Rows are points. Each copy is the shape, with its points in the same order, stretched, turned, moved and blurred by noise. Say if it was mirrored as well.

Shape, 6 rows:
-0.254,-0.192,-0.080
0.133,0.027,0.386
0.187,-0.141,0.196
0.116,0.037,-0.054
-0.038,0.021,-0.122
-0.057,0.306,0.569
Copy 1:
-0.001,-0.309,0.098
-0.223,0.340,0.161
-0.239,0.228,-0.056
0.038,0.207,-0.033
0.165,0.016,0.041
-0.201,0.430,0.504
Copy 1 is: mirrored
Copy 2 (6 x 3):
-0.183,0.288,-0.141
-0.020,-0.152,0.317
0.105,0.054,0.196
0.047,-0.001,-0.091
-0.076,0.047,-0.206
-0.280,-0.365,0.367
Copy 2 is: mirrored
Copy 3, 6 rows:
-0.211,-0.185,-0.056
0.196,0.030,0.397
0.234,-0.079,0.177
0.106,0.098,-0.037
-0.042,0.078,-0.076
-0.028,0.257,0.653
Copy 3 is: only turned

Shape, 9 rows:
0.178,0.083,-0.172,0.288
0.023,0.370,-0.541,-0.121
-0.499,-0.049,0.167,0.324
0.187,0.350,-0.230,-0.161
-0.342,-0.094,0.094,0.122
-0.282,-0.048,0.092,0.050
-0.296,-0.010,0.181,0.198
0.054,-0.128,-0.179,-0.072
0.115,-0.106,0.072,-0.107
Copy 1, 9 rows:
0.251,0.216,0.084,-0.006
0.208,0.363,-0.545,-0.076
-0.485,0.221,0.288,-0.023
0.252,0.106,-0.409,0.147
-0.317,0.060,0.121,-0.093
-0.275,0.027,0.041,-0.042
-0.306,0.089,0.185,0.047
0.129,-0.065,-0.115,-0.211
0.084,-0.216,-0.046,-0.005
Copy 1 is: mirrored
Copy 2 (9 x 4):
0.037,0.034,0.266,-0.362
0.095,0.379,-0.323,-0.374
-0.557,-0.136,0.138,0.148
0.221,0.289,-0.123,-0.171
-0.308,-0.202,0.011,0.139
-0.229,-0.149,-0.053,0.048
-0.270,-0.166,0.141,0.116
0.069,-0.200,-0.102,-0.217
0.151,-0.205,-0.028,0.031
Copy 2 is: mirrored

Shape (11 x 6):
0.229,0.189,-0.279,0.135,0.076,-0.145
-0.184,0.017,0.284,0.194,-0.007,0.195
0.289,0.099,-0.267,-0.138,0.417,0.416
-0.038,0.190,-0.243,0.210,-0.203,-0.009
-0.266,0.121,0.352,0.004,-0.066,-0.093
0.112,0.169,0.165,0.267,-0.043,-0.217
0.041,-0.168,-0.098,-0.039,0.108,-0.007
-0.208,-0.090,0.366,0.198,-0.324,0.219
0.229,0.094,-0.413,-0.314,0.010,-0.146
0.194,0.285,0.136,0.123,-0.155,-0.012
-0.025,0.120,-0.391,-0.337,0.347,0.014
Copy 1 (11 x 6):
0.219,0.210,-0.241,0.135,0.177,-0.207
-0.212,-0.091,0.281,0.219,0.037,0.034
0.238,0.283,0.146,-0.258,0.578,0.015
-0.097,0.221,-0.180,0.056,-0.119,-0.171
-0.173,-0.280,0.013,0.317,-0.005,0.192
0.130,0.005,-0.031,0.433,-0.090,-0.097
0.109,-0.138,-0.001,-0.126,0.146,-0.151
-0.218,-0.183,0.356,0.137,-0.267,0.051
0.324,0.044,-0.451,-0.240,0.184,0.001
0.175,0.157,-0.025,0.310,-0.070,0.141
0.089,0.007,-0.300,-0.243,0.545,0.027
Copy 1 is: mirrored
Copy 2:
0.108,0.142,-0.363,0.225,-0.003,-0.338
-0.328,-0.027,0.187,0.208,-0.061,-0.003
-0.317,-0.117,-0.713,0.079,0.161,-0.042
0.167,0.246,-0.137,0.214,-0.183,-0.022
-0.239,0.183,0.343,-0.021,0.010,-0.153
-0.054,0.095,0.041,0.294,-0.123,-0.425
0.028,-0.169,-0.142,0.057,0.218,-0.113
-0.207,-0.116,0.374,0.136,-0.270,0.152
0.231,0.093,-0.474,-0.236,0.124,-0.281
-0.126,0.096,-0.086,0.099,-0.314,-0.318
-0.066,0.194,-0.501,-0.117,0.395,-0.097
Copy 2 is: mirrored

Shape:
-0.249,0.074,-0.182,-0.119,-0.153,0.106
0.551,-0.067,-0.120,0.058,-0.115,-0.288
-0.110,-0.137,0.301,-0.041,-0.080,0.046
-0.212,0.675,-0.049,0.100,0.206,0.058
-0.257,-0.249,0.211,0.011,-0.191,-0.630
0.109,-0.279,-0.086,0.129,0.365,0.006
-0.090,-0.191,-0.176,0.139,-0.142,0.082
-0.217,0.327,-0.151,0.125,0.076,-0.128
0.215,-0.142,0.151,-0.407,-0.131,0.102
0.211,-0.164,-0.140,0.129,0.046,0.146
-0.240,-0.116,-0.090,0.048,0.201,0.168
Copy 1, 11 rows:
-0.111,0.057,-0.419,0.059,-0.235,-0.005
0.629,0.165,0.094,-0.472,0.113,0.059
-0.037,-0.052,0.141,0.064,-0.178,0.113
-0.139,0.406,-0.339,0.381,0.275,-0.218
-0.332,0.122,0.359,-0.514,-0.202,0.019
0.025,-0.131,-0.044,-0.117,0.281,0.365
0.041,0.145,-0.194,-0.117,-0.186,0.339
-0.175,0.384,-0.260,0.020,0.138,-0.058
0.332,-0.316,0.008,-0.049,-0.206,-0.097
0.312,-0.005,-0.141,-0.081,0.092,0.300
-0.195,-0.061,-0.255,0.103,0.164,0.240
Copy 1 is: mirrored
Copy 2:
-0.293,0.069,-0.168,-0.144,-0.060,0.152
0.342,-0.118,-0.132,-0.041,-0.161,-0.347
-0.177,-0.169,0.261,-0.066,-0.091,0.049
-0.057,0.572,0.000,-0.072,0.348,0.217
-0.392,0.029,0.228,-0.135,-0.231,-0.537
0.028,-0.364,-0.015,0.158,0.254,-0.103
-0.234,-0.108,-0.147,0.125,-0.136,0.002
-0.198,0.369,-0.084,-0.005,0.168,-0.056
0.076,-0.360,0.046,-0.347,-0.170,0.099
0.074,-0.260,-0.095,0.146,-0.009,0.019
-0.284,-0.142,-0.043,0.089,0.166,0.137
Copy 2 is: only turned

Shape:
0.016,0.357,-0.140,-0.106,-0.082,-0.108,-0.446,-0.218
-0.305,-0.292,0.124,0.125,0.198,-0.256,0.069,0.001
-0.110,-0.312,-0.010,0.029,-0.162,0.280,0.200,0.214
0.308,0.274,-0.276,-0.102,-0.043,-0.034,-0.160,-0.476
0.288,0.164,0.133,-0.126,-0.059,0.143,-0.096,-0.027
-0.296,0.183,-0.140,0.037,0.259,-0.193,0.204,0.163
-0.405,0.188,-0.096,0.168,0.494,-0.189,0.254,-0.124
-0.099,-0.123,0.365,0.150,0.023,0.018,0.044,0.151
0.170,0.014,0.048,-0.565,-0.190,0.039,-0.182,-0.238
-0.065,0.439,-0.065,-0.190,-0.224,-0.015,-0.126,-0.513
0.154,0.076,0.160,-0.167,-0.122,0.120,-0.022,-0.127
-0.143,-0.119,0.149,0.164,-0.030,-0.323,0.324,0.228
Copy 1 (12 x 8):
0.147,0.260,-0.338,-0.120,0.154,-0.043,-0.392,-0.395
-0.324,-0.191,0.267,0.040,0.007,-0.057,-0.105,-0.129
-0.039,-0.176,-0.033,-0.080,-0.221,0.328,0.119,0.211
0.284,0.021,-0.464,0.072,0.354,0.003,-0.018,-0.536
0.388,0.116,-0.138,-0.090,0.182,0.059,-0.024,-0.003
-0.357,0.209,-0.068,0.021,0.126,-0.176,0.162,-0.057
-0.503,0.188,0.039,0.247,0.324,-0.024,0.152,-0.240
0.020,-0.009,0.365,0.025,-0.091,0.089,-0.071,0.080
0.301,-0.142,-0.196,-0.570,0.223,0.141,-0.153,-0.234
0.150,0.294,-0.246,-0.180,0.219,0.246,-0.062,-0.653
0.302,0.010,-0.039,-0.169,0.134,0.180,0.023,-0.122
-0.154,-0.054,0.297,0.006,-0.240,-0.195,0.267,-0.037
Copy 1 is: only turned
Copy 2:
0.049,0.222,-0.249,-0.090,-0.193,-0.079,-0.477,-0.084
-0.280,-0.354,0.009,0.140,0.147,-0.175,0.100,-0.125
-0.179,-0.228,-0.142,-0.006,-0.025,0.244,0.402,0.187
0.426,0.194,-0.340,0.023,-0.188,0.067,-0.318,-0.273
0.203,0.188,0.028,-0.033,-0.086,0.078,-0.086,0.124
-0.306,0.157,-0.195,0.257,0.134,-0.345,0.183,-0.134
-0.276,0.088,-0.083,0.426,0.163,-0.256,0.145,-0.492
-0.227,-0.111,0.259,0.101,-0.044,-0.010,0.177,0.101
0.259,0.106,-0.105,-0.544,-0.067,0.055,-0.189,-0.048
0.082,0.292,-0.211,-0.219,-0.396,-0.005,-0.277,-0.383
0.122,0.075,0.040,-0.191,-0.166,0.123,-0.006,-0.004
-0.217,-0.246,-0.031,0.202,-0.010,-0.372,0.353,0.112
Copy 2 is: only turned

Shape (15 x 9):
0.109,-0.668,-0.544,0.053,0.383,0.196,-0.087,-0.042,-0.048
-0.183,-0.121,-0.129,-0.125,-0.068,-0.190,0.149,0.155,-0.050
-0.136,0.329,-0.197,-0.018,-0.288,0.166,0.076,0.028,0.143
0.340,0.009,0.401,-0.112,-0.152,0.057,0.241,-0.296,0.331
-0.490,0.225,-0.011,-0.159,0.084,0.197,0.143,-0.077,0.371
-0.172,0.127,-0.258,-0.219,-0.217,0.006,-0.180,-0.156,-0.133
0.268,-0.035,-0.024,0.291,0.110,-0.384,0.099,-0.595,-0.050
-0.043,-0.010,-0.242,-0.004,-0.015,0.098,-0.521,0.117,-0.121
-0.031,0.004,0.001,-0.193,-0.053,0.105,0.042,-0.138,0.265
0.452,-0.512,-0.141,0.132,-0.271,-0.253,0.134,-0.048,-0.043
0.253,-0.030,-0.093,-0.207,-0.284,-0.284,0.035,-0.084,-0.140
-0.457,0.086,0.192,0.152,0.140,0.348,0.251,-0.269,0.064
0.313,0.136,0.038,-0.108,0.112,0.136,0.251,0.044,0.170
-0.005,-0.090,-0.210,0.106,0.118,-0.279,0.136,0.082,0.082
-0.071,0.167,-0.026,0.008,0.014,0.103,0.178,-0.038,-0.086
Copy 1:
-0.051,-0.573,-0.077,0.231,0.453,0.349,0.200,0.147,-0.060
0.001,-0.082,-0.165,-0.122,0.127,-0.257,0.143,0.046,-0.137
-0.337,0.205,-0.210,-0.163,-0.250,0.020,0.056,0.243,-0.055
0.332,0.150,-0.124,-0.478,-0.346,0.251,0.254,0.000,0.274
-0.307,-0.045,-0.445,-0.465,-0.113,-0.030,-0.304,0.110,0.118
-0.354,0.079,0.083,-0.354,-0.019,-0.031,0.152,0.173,-0.178
-0.081,0.131,0.178,0.073,0.169,0.097,0.496,-0.445,0.386
-0.178,-0.116,0.313,-0.020,-0.021,0.031,-0.060,0.270,-0.064
-0.011,-0.014,-0.167,-0.413,-0.107,0.061,0.037,0.153,0.128
0.287,-0.118,0.082,0.214,0.016,-0.062,0.711,0.208,0.052
0.122,0.187,0.157,-0.235,0.071,-0.077,0.462,0.102,-0.068
-0.239,-0.166,-0.356,-0.248,-0.374,0.133,-0.157,-0.317,0.001
0.250,0.249,-0.251,-0.148,-0.053,0.283,-0.010,0.129,0.102
-0.047,-0.073,-0.168,0.168,0.171,-0.148,0.118,0.072,0.118
-0.047,0.169,-0.201,-0.173,-0.065,0.064,-0.003,-0.072,-0.123
Copy 1 is: mirrored
Copy 2, 15 rows:
0.014,-0.567,-0.373,0.126,0.197,0.395,0.210,-0.568,-0.019
-0.163,-0.029,-0.184,0.017,0.226,-0.206,0.050,0.055,0.163
-0.081,0.384,-0.185,-0.254,-0.237,0.117,-0.044,0.001,0.147
0.224,-0.231,0.426,-0.121,-0.267,0.063,-0.009,0.075,0.419
-0.222,0.482,0.145,-0.093,0.216,0.322,-0.186,-0.085,0.371
-0.096,0.221,-0.084,-0.205,-0.116,-0.083,-0.205,-0.202,-0.176
0.692,-0.068,0.062,0.361,-0.030,-0.217,0.102,-0.268,0.092
0.000,-0.030,-0.339,-0.084,-0.095,0.211,-0.352,-0.093,-0.304
-0.045,0.049,0.156,-0.164,-0.059,0.110,-0.143,-0.149,0.290
0.209,-0.600,-0.302,0.089,-0.273,-0.298,0.186,-0.113,0.253
0.093,-0.144,-0.077,-0.214,-0.106,-0.425,0.023,-0.047,0.006
-0.087,0.395,0.264,0.345,0.097,0.438,0.113,-0.049,0.112
0.207,-0.143,0.100,-0.356,0.030,0.229,0.151,0.100,0.266
0.142,-0.080,-0.299,0.115,0.253,-0.109,0.044,-0.052,0.256
0.042,0.199,0.005,-0.020,0.027,0.126,0.097,0.058,0.000
Copy 2 is: only turned

Shape (16 x 11):
-0.166,-0.075,0.294,-0.170,-0.184,-0.401,0.025,0.140,-0.157,-0.347,0.090
0.178,0.379,-0.164,0.395,-0.219,0.260,-0.123,-0.156,0.026,0.075,-0.198
0.348,0.205,-0.087,0.144,-0.270,0.097,-0.184,0.079,0.236,0.013,0.026
0.437,-0.096,0.134,0.167,-0.093,0.211,-0.075,0.277,-0.096,0.214,-0.042
0.103,0.511,-0.253,0.054,-0.163,0.461,0.071,0.010,-0.092,-0.010,0.048
0.006,-0.348,-0.074,-0.207,-0.098,0.105,0.215,-0.160,-0.489,-0.014,0.059
0.000,-0.115,0.117,-0.012,-0.008,-0.469,-0.127,-0.109,-0.272,0.034,-0.067
-0.087,0.147,-0.131,0.356,-0.119,0.168,0.163,-0.005,-0.065,-0.033,-0.369
0.346,-0.007,0.138,-0.159,-0.012,0.194,0.264,0.156,-0.022,0.266,-0.036
0.101,0.017,0.194,0.105,0.139,0.119,-0.348,-0.076,0.143,0.120,0.032
0.084,0.004,-0.175,-0.024,0.132,0.015,-0.170,0.367,0.039,0.044,-0.009
-0.313,-0.125,0.137,-0.029,-0.359,-0.310,0.403,0.015,-0.080,0.227,-0.161
-0.227,-0.119,0.123,-0.014,-0.303,-0.530,0.098,0.073,-0.196,0.141,0.191
-0.126,-0.003,-0.137,0.229,-0.298,0.359,-0.150,-0.024,0.003,0.098,-0.293
-0.212,-0.229,-0.041,-0.224,-0.202,-0.312,-0.107,-0.066,-0.132,0.008,-0.467
0.271,-0.267,0.063,0.139,-0.026,-0.207,0.105,0.034,0.274,0.118,0.096
Copy 1:
-0.287,-0.315,0.247,0.058,-0.085,0.127,-0.127,-0.025,0.168,-0.158,0.398
0.267,0.449,0.237,0.037,-0.251,-0.171,0.166,0.089,0.172,-0.202,-0.409
0.326,0.089,0.027,-0.042,-0.368,0.027,-0.006,0.112,0.104,-0.286,-0.244
0.094,0.032,-0.082,0.361,-0.080,0.248,0.007,0.219,-0.287,-0.041,-0.320
0.293,0.357,0.094,0.011,-0.458,0.308,0.331,0.078,0.278,-0.082,-0.061
-0.005,-0.056,0.365,0.102,0.035,0.466,-0.222,-0.116,-0.187,0.234,0.307
-0.115,-0.185,0.359,0.164,0.028,-0.154,-0.148,0.039,-0.230,0.020,0.137
-0.166,0.453,0.232,-0.004,-0.040,-0.120,0.260,-0.206,0.100,-0.151,-0.216
0.127,-0.260,-0.077,0.006,0.051,0.443,0.226,0.100,-0.272,0.046,-0.206
0.156,0.054,-0.277,0.047,-0.033,-0.157,-0.098,0.203,0.003,0.083,-0.094
-0.025,0.040,-0.257,0.212,-0.241,0.065,-0.035,0.025,-0.298,-0.025,0.090
-0.341,-0.303,0.433,0.005,-0.061,0.045,0.347,-0.418,0.021,0.121,-0.184
-0.167,-0.408,0.452,0.334,-0.159,0.010,0.085,-0.244,0.044,0.030,0.084
-0.056,0.456,0.136,-0.023,-0.403,0.029,-0.037,-0.149,0.151,0.099,-0.343
-0.370,-0.116,0.414,-0.280,-0.152,-0.098,-0.226,-0.201,-0.236,0.087,0.040
0.153,-0.323,-0.006,0.037,0.160,0.024,0.002,-0.224,-0.149,-0.205,-0.154
Copy 1 is: only turned
Copy 2 (16 x 11):
0.255,0.504,0.255,0.060,0.042,0.167,-0.234,-0.034,0.038,-0.383,-0.005
-0.005,-0.312,-0.494,0.114,-0.190,-0.228,0.293,0.054,-0.326,-0.004,0.111
0.082,-0.188,-0.254,-0.009,-0.019,-0.170,-0.116,0.107,-0.439,0.140,0.224
-0.057,0.136,-0.060,-0.105,0.047,0.132,0.291,0.009,-0.587,0.451,0.160
0.057,-0.189,-0.679,-0.235,0.109,-0.099,0.345,0.087,-0.201,-0.210,0.332
0.455,0.408,-0.086,-0.211,0.092,0.327,0.397,-0.429,0.258,0.098,0.218
0.067,0.407,0.219,0.099,-0.215,-0.095,0.010,-0.274,0.103,0.042,-0.291
0.252,0.000,-0.245,0.280,-0.084,-0.084,0.504,0.176,-0.148,-0.052,-0.062
-0.146,0.152,-0.050,-0.301,0.042,0.181,0.374,0.090,-0.154,0.331,0.366
-0.186,-0.208,-0.069,0.104,0.117,0.110,-0.098,-0.197,-0.180,0.138,-0.179
0.109,0.225,-0.081,-0.095,0.321,-0.133,0.031,0.092,-0.247,0.227,-0.235
0.102,0.662,0.035,0.354,0.015,-0.025,0.254,-0.021,0.291,0.000,0.291
0.006,0.738,0.107,0.181,0.007,-0.215,-0.068,-0.333,0.124,-0.085,0.090
0.265,-0.013,-0.520,0.375,0.078,0.062,0.313,-0.013,-0.103,0.185,0.132
0.343,0.557,-0.058,0.347,-0.086,0.124,-0.065,0.086,0.432,0.181,-0.189
0.065,0.102,0.416,0.086,0.022,-0.175,0.053,-0.075,-0.176,0.297,0.196
Copy 2 is: mirrored
